Every row gives one point. Each copy is the shape, with its points in the same order, turned, moved and blurred by noise. Say if it was mirrored as well.

Shape (6 x 3):
[[-57.1 -27.6  -6.0]
 [ 10.5 -33.3   4.6]
 [ 18.7  22.4 -19.3]
 [ -2.5  18.3  -6.7]
 [ 16.9  16.3  15.9]
 [ -1.4 -28.2   2.6]]
Copy 1, 6 rows:
[[-54.1 -31.8 -16.8]
 [ 12.4 -35.7  -4.6]
 [ 17.4  23.9 -10.5]
 [ -4.3  13.8   0.3]
 [ 15.3   9.2  21.6]
 [  2.1 -31.4  -4.1]]
Copy 1 is: only turned
Copy 2:
[[-56.4 -29.6  13.6]
 [  6.8 -34.3  18.5]
 [ 15.0  21.9   2.8]
 [ -4.1   8.3 -11.1]
 [ 21.7  -3.8 -22.3]
 [ -3.5 -30.1  12.7]]
Copy 2 is: mirrored

Shape (8 x 4):
[[-15.4   5.8  19.5   3.8]
 [ 22.8  -3.5  -4.2  -5.7]
 [ 35.9 -21.5  11.2   1.3]
 [-21.1   1.9  -8.3 -40.4]
 [-21.0 -14.7  -4.5  34.6]
 [  6.7   9.5 -16.2 -17.5]
 [-11.1  26.2  41.5  45.3]
 [ 14.7  -4.3 -22.6 -37.8]]
Copy 1 (8 x 4):
[[ -9.1   8.7  24.5 -13.0]
 [ 13.4  -0.2  -7.7  15.3]
 [ 18.2 -10.1  11.5  33.5]
 [  8.8 -16.2  -8.6 -40.0]
 [-47.8  -1.7  10.7   7.5]
 [  8.6   3.7 -19.4  -9.5]
 [-27.2  44.5  51.9   2.4]
 [ 24.4 -13.8 -29.5  -8.3]]
Copy 1 is: only turned
Copy 2 (8 x 4):
[[  2.0   6.4  15.7   4.3]
 [ -2.1 -19.9 -14.6 -10.7]
 [-20.8 -37.4  -2.2 -17.0]
 [ 41.5   3.8  -7.8 -16.9]
 [  6.7 -21.5  14.4  37.9]
 [ 14.4  -1.2 -28.3  -5.2]
 [-34.8  19.9  32.8  31.5]
 [ 23.8 -17.3 -33.7 -25.4]]
Copy 2 is: mirrored
Copy 3, 8 rows:
[[  1.0  29.2  23.9  -2.9]
 [ 25.8   0.0  -1.8   6.6]
 [ 46.7  13.3  -6.5  -2.4]
 [-12.3 -18.4  27.4 -19.6]
 [-13.6  43.0 -15.4  -3.2]
 [  4.3 -13.5   8.5   7.9]
 [  5.5  70.6  31.5  26.3]
 [ 13.3 -33.5   4.1  -7.4]]
Copy 3 is: mirrored
